Rows are points. Each table stands for the endless flat space through its points: a line for two points, a plane for three, and so on. Write the one point that lies in both, or say that there is none.
In the rows, zero is written as 128.

First, 2 rows:
[[159 119 106]
 [153 109 114]]
Second (2 x 3):
[[161 131  98]
 [159 145  90]]
They share: [162 124 102]

First, 3 rows:
[[123 150  76 137]
 [162 146 112 176]
 [152 148 105 169]]
Second (2 x 4):
[[137 142  79 178]
 [161 145 106 148]]
They share: [153 144  97 158]

First:
[[166 158  74  91 107 163]
 [160 162  76  89  99 157]
 [166 170  66  86  89 154]]
Second:
[[136 136  79 119 102 128]
 [192 114 109  75 107 138]
 [174 114 115  59 110 148]
 [110 159 115  75 141 185]]
They share: no point

First, 3 rows:
[[115 113 157 148 163 164 103 125]
 [143 101 137 128 191 168 123  97]
 [133 112 149 128 189 174 121 110]]
Second:
[[117 150  87 233 177 130  70  75]
 [ 97  84 147 139 152 150  50 135]
 [120 102 159 137 156 166  46 138]
 [137 113 128 167 178 153 155  90]
 [ 92  96 173 143 137 152  30 104]
 [112 124 111 199 165 134 102  62]]
They share: [125 102 145 148 165 158 105 112]

First (3 x 9):
[[163 133 135 118  88 118 160 133 168]
 [169 115 143  93 107  94 165 142 114]
 [151 141 119 105  99 124 171 143 199]]
Second:
[[156 115 145  97  94 101 159 134 142]
 [166 123 155 115 104 105 149 134 140]]
They share: no point

First, 6 rows:
[[ 81 127 176 122 163 141 119 100 167 136 111]
 [119 138 174  95 116 151  97 113 166  98  77]
 [125 140 135 122 141 128 178 111 155  99  98]
 [143 129 174  64 131 143 165 110 143 120 103]
 [126 138 136 120 146 152 150 106 174 113  71]
 [104 135 133 136 180 118 214 104 154 132 125]]
Second (3 x 11):
[[115 129 155 100 150 118 162  98 162 116 107]
 [144  91 140 108 143 130 210  97 141  74  65]
 [109 121 165  78 138  90 160  72 196 124 115]]
They share: no point

First, 6 rows:
[[117  80 193 154 195 133  64 140 139 103 138 154]
 [135  78 156 164 131 112  78 155  90 112 135 147]
 [ 93 116 112 118  76  87 131 159  93 100 150 176]
 [103  96 170 127 160 118 105 153 130  94 158 182]
 [ 77 136 125 104 157  60 141 101 176  93 163 152]
 [ 51 142 138  75 147  83  92 117 147  82 173 141]]
Second:
[[109 108 131 146 120  95  95 144 111 115 142 163]
 [109 107 130 156 116  89  89 142 105 122 147 167]
 [139 104 127 138 122  80  98 133  96 110 123 194]]
They share: no point

First (2 x 14):
[[144 156 183 171 154 127 154 139 126 127 117 143 126 115]
 [184 106 143 141 174  77 189 134 126 177  92 143 116 140]]
Second:
[[176 146 175 183 135  82 116  90  78 176  64 144 107 125]
 [107 152 177 178 143 122 185 129 100 167  89 169 100 165]
 [161 170 193 201 132 103 143 114  72 194  67 153 122 143]
 [125 112 137 132 173 100 183 123 148 109 113 151  94 129]]
They share: no point

First, 6 rows:
[[190 120  97 110 122 131  89 108 144 100 158 123 104 126 129  69 137 120]
 [134 115  56  47 187 182  53 172 126 175 124 149 134  75 101  98 164 135]
 [148  74  67  45 180 166  52 147 158 169  98 131 120  72 105 130 174  98]
 [160 115 115 139 115 135 126 141 124  82 146 163 106 150 132  56 154 124]
 [194 109 109  65 155 145  22 127 172 130 146 125  96  98 120  72 138 118]
 [131 106  92 108 147 156 116 166 116 120 126 170 119 126 120  84 170 121]]
Second:
[[122 101 103  80 144 165  91 148 127 147 138 148  95 117 103  83 145 101]
 [131 105 100  87 149 156  90 153 127 141 135 152 100 121 113  88 151 104]]
They share: no point

First, 7 rows:
[[ 57 181 161 141  59 142 164 201 177 123  74 114 161 168  74 131 165 137
  170  66]
 [ 85 197 140  96  82 121 134 167 167 172 118 128 157 127  99 116 121 149
  151 132]
 [160 193  91 127 120 103 162 143 201  85 123 114 111 160  53  62 159 136
  181 139]
 [ 83 151  60 125  81 118 141 121 168 126 127 172 133 101  54 100 157 153
  149 153]
 [147 224 149 117 131 108 118 167 144 146 157 129 177 152 131  84 108 163
  159 152]
 [ 95 118  18 198 105 123 117  98 116  77 169 229 172 101  71  81 183 183
  153 176]
 [134 174  83 165 121 118 126 133 136  94 159 180 162 131  90  78 148 164
  154 158]]
Second:
[[108 140 103 158  71 112 151 140 195 153 150 127 142 154 127  85 174 118
  149 164]
 [144 164 132 115 111 128 142 210 195 127  98 141 156 173 122  86 186 184
  221 115]
 [ 45 191  80 120  62 101 129 125 130 118 156 142 210 100  85  90 162 162
  121 109]
 [ 61 207  96 153 120 164 134 130  99 124 117 149 167  63  36 117 105 180
  144 133]
 [133 149 107 175  83 127 130 152 169 132 120 164 106 174 101  95 145 139
  197 203]
 [132 160 131 152 121 149 139 183 174 136 102 148 136 154  93 106 148 165
  203 145]]
They share: [ 95 169 107 144  90 125 133 153 156 129 129 148 163 136  91  99 153 157
 166 139]

First, 7 rows:
[[162 102 143  66  89 180 169 182  18 163 174 170 125 113  46 141 184  73
  102 122 142 164  79 159]
 [147 139  85 146 162 103 123 128 134 111  71 120 161 129 176 146 194 169
  112 120 140 112 113  86]
 [101  23 158  42 136  61 167  89  51 193 132  87 132  99  54  94 159 151
  145  93 120 143 187 140]
 [126  84 128  91 136  77 157 109  88 153 107 100 153  97 110 143 161 153
  157 109 101 133 172 107]
 [168 157  82 159 152 107 133 136 137 102  84 119 178 122 183 178 157 163
  143 118 102 131 136  63]
 [135  73 132  73 142 104 147 127  68 166 125 116 134 122  81 114 175 134
  119 103 146 136 131 133]
 [124  70 129  85 144  93 153 112  77 161 116 107 138 121  98 105 174 153
  114 100 137 140 142 123]]
Second, 3 rows:
[[162  68 101  93 160  77 165 132  85 145 122 100 111 125  78 119 150 119
  106  94 151 144 147 107]
 [148  65 103  98 148  79 161 129  85 146 108 102 123 136  93 131 161 123
  108 105 149 149 140 108]
 [166 138 121  99 168 153  93 130 117 191  86 112 151 127 128 111 168 175
  174  88 163  94 129 137]]
They share: no point

First (7 x 24):
[[164 115 196 120 101 130 122 150 115  54 135  61  89 136 162 153 139 120
   82  62 130 101 204  56]
 [116 127  95 121 149 154 123 101 171 143 117 124  81 129 130 152 112 141
  102  93 129 106 165 174]
 [113 114 123  98 141 162 110  92 130 147 151 108  70  89 117 129 113 123
  104  80  98 114 197 131]
 [164  93 154 110  99 116 120 100 157  66  74  98  96 141 174 134  98 154
   90  82 122  87 174 124]
 [ 78 185 132 100 177 105 147 166 135  92 162 107 100 150 126 186  97  91
   89 109 159 140 160 142]
 [ 45 152  91  56 164 119 171  70 132 171 122 132 133 132  97 152  37 135
  136 110 140 172 148 232]
 [102 203 144 126 183 110 138 220 103  72 184  64  92 155 128 180 130  86
   76 104 160 135 164  86]]
Second (5 x 24):
[[188 139 121  98  89 135 155 152 198 122 111 139  87 129 159 100 122 109
   89 108 100 128 217 150]
 [ 72 151 109 107 179  59 126 132  45  75  96  36 141 149 106 161  92 139
  103  73 149  90 116 114]
 [101 133 111 112 145  87 144 142  93  91 117  65 104 146 121 157 117 140
   91  73 126  91 142 138]
 [171 143 117  90 113 121 140 118 157 113 103 119 124 144 147  91  85 104
   91 105 106 141 188  98]
 [148 117  99 113  99 125 172 136 155 123 134 110  87 157 140 133 134 125
   79  71  89 110 180 142]]
They share: no point

First:
[[119  76 121 131  97 131 156 133 139 128 161 135 165 192 127 114 146 103
   84 140 127 107 193 117]
 [190 148 110 123  30  89 135 208 153 130  80  92 152 174 164 108  69  61
   84 193 118 101  84  96]
 [129  75 118 115 117 123 160 127 137 110 145 104 144 181 105 112 121  70
  115 154 168 128 176 151]
 [102  80 186 166 126 133 195  52 134  91 198 134 109 168  72 127 100 162
   78 113 175 171 155 163]
 [190 121 135 124 109  82 127 117 125 116 146  44 135 120 102 110  93  73
  132 195 207 135  89 190]
 [179  76 173 140 111 116 190 142 148 113 104 116  68 220 121 107  59 117
   97 176 117 147 136 134]
 [179  95 108 113  87  98 136 188 137 124  98  87 146 189 145 100 107  53
  116 196 137 100 144 129]]
Second:
[[132  94 134 135  83 112 165 118 163 106 182 134 128 150 138 117  65  79
   98 157 149 122 115 151]
 [160 109 159 137 116 115 154 134 130 106 116  79 124 180  88 104 100 118
   86 173 165 142 134 157]
 [133 139 189 134 119  88 178 125 127  76 140 109 145 180 118 101  85 127
  104 164 186 112 113 148]]
They share: no point

First:
[[157  98 135 165 105 169 111 101 131 138 114 129 133 156 181 185  85 198
  134 113 165 153 173 112]
 [144  47 114 194 112  65  65  68 213 143 176 168  85 156 147 121 104 131
  109 117 164  92 149  81]
 [150 127 117 168  66 129  75 115 138 130 154  96  78 137 179 145  93 172
  140  79 187 170 155 116]
 [167 119 131 170  98 137  87 105 141 119 140 134 102 137 166 159 120 175
  122 112 163 161 169  77]
 [145 127  48 169  64  20  68  88 175  84 198 118  48 169 142  38 120 108
  144 102 197 120 108  95]
 [126  36  96 160 130 142 137  78 167 160 115 163 164 201 158 175  56 196
  135 128 150 104 141 144]]
Second (3 x 24):
[[138  66  82 151 135 122  77  63 145 147 137 143  98 164 159 124  87 189
  144 104 117 114 142 105]
 [131  53 105 150 102 117  79  97 147 145 168 160  94 135 178 133  70 169
  142 126 151 121 143 103]
 [147 124 101 179  73  92 106 131 191 118 170 143 108 160 120 161 138 154
   98 100 185 173 131  93]]
They share: [141  91  95 164 100 107  91 101 167 133 158 146 102 157 144 143 108 169
 122 106 155 143 137  99]

First, 6 rows:
[[136 138  50 101 152 100 154  91 151  45 202 175 120 122  91 173  32  85
   89 188 170 166  82 182]
 [ 57 187  67  74 108  97 184 124 234  37 114 101 118  89 157 152  37  64
   42  76 128 104 129 192]
 [102 110 111  89 164 116 104 162 146 140 205 110 112 186  85  37 153  77
  121 112 180 115  73 123]
 [ 80 122  72 101 184  90  84 169 141 115 142 113 176 144 103  83 134 113
  133  92 174 118  78 142]
 [ 45 179  56  92 105  96 169 143 217  60 110  99 146  91 156 130  72  74
   58  79 139 120 118 182]
 [169  97  35  82 222 120 105 132 140  67 159 181 146 174  85 143  73  96
  150 130 204 145  48 125]]
Second, 4 rows:
[[ 99 160 115  80 145 136 107 164 150  69 172 145 140 113 108  94  92 120
   94  84 141  94 101 172]
 [103 139 100  85 159 112  98 137 151  80 169 124 145 147 112  99  90  97
  103 114 155  90  89 166]
 [ 83 129  56  62 171  80 111 126 195 119 136 101 130 133  77  93 100  94
  114 104 147 132 117 160]
 [111 106  81  97 181  74  82  91 146  96 169  90 155 207 123 110  84  57
  119 166 179  78  65 156]]
They share: no point
